Rows are points. Each copy is the shape, with its points in the same order, turned, moved and blurred by noise. Say if it was mirrored as well.

Shape:
-20,48,13
-4,-33,-61
50,15,-52
-20,-1,-50
-29,-27,-28
-9,33,26
Copy 1 (6 x 3):
-3,51,10
-58,-41,37
-53,-21,-32
-57,1,36
-29,-16,48
11,39,10
Copy 1 is: only turned
Copy 2 (6 x 3):
-32,27,-21
64,-6,24
48,-34,-42
41,19,8
27,10,38
-40,7,-13
Copy 2 is: mirrored
Copy 3 (6 x 3):
-23,38,2
-23,-71,27
-24,-56,-43
-42,-37,29
-11,-31,45
-3,33,-2
Copy 3 is: only turned

Shape, 10 rows:
38,-8,32,-16
15,-9,-8,-24
45,39,-6,15
9,-16,50,-26
-58,-14,-59,-15
-84,-20,51,-26
-3,18,33,66
36,-17,43,-23
47,39,27,-10
-7,-15,9,-13
Copy 1 (10 x 4):
47,10,38,21
40,6,24,-21
40,72,20,0
18,-18,49,30
-7,-16,-26,-71
-59,-68,11,12
-5,47,-13,51
52,-17,42,30
31,51,67,11
18,-21,9,-3
Copy 1 is: only turned
Copy 2 (10 x 4):
1,-25,-32,10
27,-16,-13,6
6,20,-40,47
-11,-33,-29,-29
49,42,60,-15
-17,12,26,-95
-60,39,-9,31
-4,-52,-41,-6
0,-2,-66,22
3,-10,-5,-12
Copy 2 is: mirrored

Shape (12 x 6):
19,-1,-74,34,-30,-30
41,5,-35,6,-15,8
-53,-61,28,-22,45,-32
53,-29,-22,23,4,-25
39,13,1,18,-43,21
-39,-33,41,-25,32,-10
1,30,-92,23,9,5
-60,-7,24,7,22,-54
-21,-35,30,-47,28,-45
-6,-33,59,7,69,-33
5,3,-37,25,-11,-12
28,36,-20,-12,-6,-26
Copy 1 (12 x 6):
21,-7,22,1,-46,-60
4,-7,45,-7,-7,-13
33,35,-87,-29,27,30
47,11,31,20,-18,5
-29,-6,48,4,-29,19
2,28,-63,-18,29,43
3,-43,18,-11,9,-76
-8,35,-84,6,9,0
15,66,-51,-28,24,26
29,36,-52,33,47,54
-1,-8,8,5,-16,-26
-21,37,27,6,9,-29
Copy 1 is: mirrored
Copy 2, 12 rows:
-58,-14,-33,-17,-82,-14
3,-13,-34,-23,-61,-13
-36,2,45,-25,65,-2
-10,-23,14,-17,-48,-54
28,-6,-6,-7,-78,17
-7,8,36,-16,46,17
-36,-6,-84,3,-57,-9
-59,38,39,-3,28,15
-25,26,38,-54,39,-5
-1,22,63,8,45,-38
-30,-7,-23,-6,-50,-4
2,39,-24,-26,-53,-14
Copy 2 is: only turned
Copy 3 (12 x 6):
81,13,-15,-40,42,-21
59,21,0,-6,15,18
-83,-61,-28,11,47,-1
67,-22,-36,14,17,7
51,34,-27,2,-38,3
-65,-20,-13,11,10,0
58,52,-9,-23,80,10
-39,-11,-20,-6,35,-53
-41,-58,4,8,19,0
-46,-40,-44,56,27,-18
48,16,-18,-20,36,-11
41,13,21,19,12,-13
Copy 3 is: only turned

Shape, 11 rows:
-9,13,-46,-5,-17,-2,-11,33
14,16,-7,2,-2,24,-34,-23
-17,1,-77,-7,-2,-14,-24,-24
-57,-52,-13,-2,-42,-16,-1,-2
-12,31,15,-57,49,52,34,41
-4,-44,20,28,-52,-75,41,31
-15,-11,-52,37,27,-14,-16,-6
37,12,47,-20,41,24,27,-8
-37,49,45,-64,67,33,-15,74
6,-69,9,-1,-21,-3,5,40
14,-8,-37,-36,23,-13,-33,-23
Copy 1:
-18,14,-31,16,-4,24,-16,-29
6,-1,15,-3,-12,53,14,16
-15,-23,4,56,12,56,-15,-24
-5,-46,-3,-24,55,17,-37,-43
1,11,-35,13,5,-41,83,4
37,-33,1,-42,-4,-33,-82,-59
-16,-33,-2,41,-1,26,-39,12
57,-7,12,-12,-18,-23,53,26
-35,55,-11,5,22,-71,73,28
47,-12,-42,-27,41,-6,-41,-4
22,5,23,49,28,34,6,-2
Copy 1 is: only turned
Copy 2, 11 rows:
3,37,15,46,-33,-3,-28,39
40,1,-5,30,14,3,-23,14
11,50,-3,65,-8,-49,-15,5
-3,13,57,32,-60,-51,23,1
-57,14,18,-37,26,33,-4,81
-31,-24,31,28,-129,-3,-6,-18
-25,30,11,39,0,-37,-37,-19
-27,-49,-17,-15,9,36,-12,14
-31,13,30,-77,21,7,-54,90
-37,-40,54,45,-44,-23,-9,22
-11,2,-28,35,6,-56,-2,30
Copy 2 is: mirrored
Copy 3 (11 x 8):
62,-25,-17,0,-10,7,9,-1
11,0,-38,-8,30,11,-15,29
64,4,-48,-14,-6,-2,47,35
18,-18,33,-1,-25,41,48,52
-18,-55,-19,16,38,-56,16,-64
15,1,75,-41,-76,23,-28,29
43,27,-33,26,-25,-8,9,31
-40,-3,-16,-17,35,-43,-35,-14
-35,-90,-58,29,7,-25,19,-72
10,-40,49,3,-9,-7,-6,51
25,-17,-56,-32,2,-39,19,43
Copy 3 is: mirrored
Copy 4 (11 x 8):
35,31,-6,12,-12,19,-5,6
5,4,33,-23,-16,8,2,17
7,48,29,42,-23,5,13,3
38,-29,10,77,7,14,-17,13
37,-17,-50,-47,9,30,83,-20
41,-42,-49,54,-20,-54,-69,16
30,47,25,26,6,-40,4,-6
-7,-50,-24,-57,-15,-20,36,-7
94,-24,-34,-69,-1,19,94,17
60,-52,-7,21,-6,-4,-38,-35
12,15,33,6,-53,5,31,-21
Copy 4 is: mirrored
